Rows are points. The points of each table are mixes of a few directions, plus a little noise. How many directions does each table use, and how many do they share? Where both have some left over, give the other angles between the two spaces (their principal angles), to ten degrees, smallest first.

First:
[[ 58  45]
 [ 33  26]
 [  7   5]
 [-54 -42]
 [-44 -34]]
Second (7 x 2):
[[ 18 -12]
 [ 33 -20]
 [-55  35]
 [-34  20]
 [ 24 -14]
 [-60  37]
 [ 75 -45]]
Directions: first 1, second 1, shared 0; angles 70

First:
[[ -2   5  14  11  -2 -12]
 [-10   0  63   6   8 -36]
 [ 17   7 -95  27 -13  42]
 [ 28  -2  49  57  44 -23]
 [ 10 -25 -23 -53  16  41]
 [-25   8 -13 -30 -34  -1]
 [-17   5   8 -19 -19 -10]]
Second, 6 rows:
[[ 40 -24   0 -11  48  21]
 [-63  17  37  27 -41 -20]
 [ -4  23 -38 -10 -39 -14]
 [  5 -19  31   8  33  12]
 [-28  28 -23   1 -53 -22]
 [ 49 -26  -8 -16  50  22]]
Directions: first 3, second 2, shared 1; angles 40

First:
[[-33  19  -2 -24 -12  20 -20  26   4]
 [ 14  -4  -6 -15 -46  18  23 -20   4]
 [ 21 -17   1  12  44 -15   7 -23  -7]
 [ 27 -37  -4  17  36 -22   4 -21 -13]
 [ 25   9  11  34  35 -30  21 -20   1]
 [-46  20   4 -26   5  28 -20  20   3]
 [ -6  14 -23 -29 -59   9 -25  35  11]
 [ 14 -32  14  38 -24 -10  19  -6 -14]
 [ -7  -5   3  -2  73  -8  -8 -13  -5]
 [-10  29   1  -3 -57   7   2  21  13]]
Second (7 x 9):
[[-16  12 -95  13 -11 -25  48  33  15]
 [  9   4  10 -10   8   6  17  19   0]
 [ -1 -12   4  28  16   5 -49 -31  31]
 [-27   5  -8 -13  15 -25  26 -34  27]
 [ 14  -7  30   3  -8  16 -30  -2 -20]
 [  7   1  36 -21 -23   8   3   3 -49]
 [ 15  -3  20   1   3  14 -14  11  -6]]
Directions: first 5, second 4, shared 0; angles 40, 60, 70, 80

First (11 x 12):
[[-15   1   3   8 -14 -10   4  -3  -3   1  -2   0]
 [-95  11  16  45 -83 -64  29 -19 -23   5 -11   3]
 [ 27  -3  -5 -13  24  18  -9   5   6  -2   3   0]
 [-46   5   8  22 -40 -31  14  -8 -11   3  -5   1]
 [ 27  -2  -4 -12  24  18  -9   5   7  -1   3  -1]
 [ 33  -4  -5 -16  29  23 -11   7   8  -1   5  -1]
 [ 21  -2  -3 -10  19  14  -6   4   5  -1   2  -1]
 [-43   4   8  21 -39 -30  13  -9 -10   3  -5   1]
 [ 31  -4  -5 -15  28  21 -10   6   8  -2   3  -1]
 [ 22  -3  -4 -10  19  15  -6   4   5  -1   3   0]
 [ 38  -4  -6 -18  33  25 -12   8   8  -3   4  -1]]
Second, 11 rows:
[[ 33 -23  28   7   8  26 -27 -21  18  -7   3 -27]
 [-30  23 -26  -7  -6 -24  23  20 -14   6  -3  22]
 [-28  20 -23  -6  -6 -21  21  18 -13   8  -3  22]
 [-42  30 -36 -10  -8 -32  32  27 -20   9  -5  33]
 [  9  -7   7   2   1   7  -7  -5   5  -2   1  -8]
 [  6  -5   4   0   1   4  -5  -4   3  -1   0  -4]
 [-30  21 -23  -8  -7 -22  21  19 -14   6  -2  21]
 [ 27 -19  23   5   5  19 -20 -17  11  -6   3 -21]
 [ 57 -41  47  11  12  46 -45 -37  26 -13   5 -44]
 [-26  20 -21  -7  -6 -20  21  16 -13   6  -1  19]
 [ 24 -16  19   6   4  18 -19 -15  12  -5   3 -18]]
Directions: first 1, second 1, shared 0; angles 60
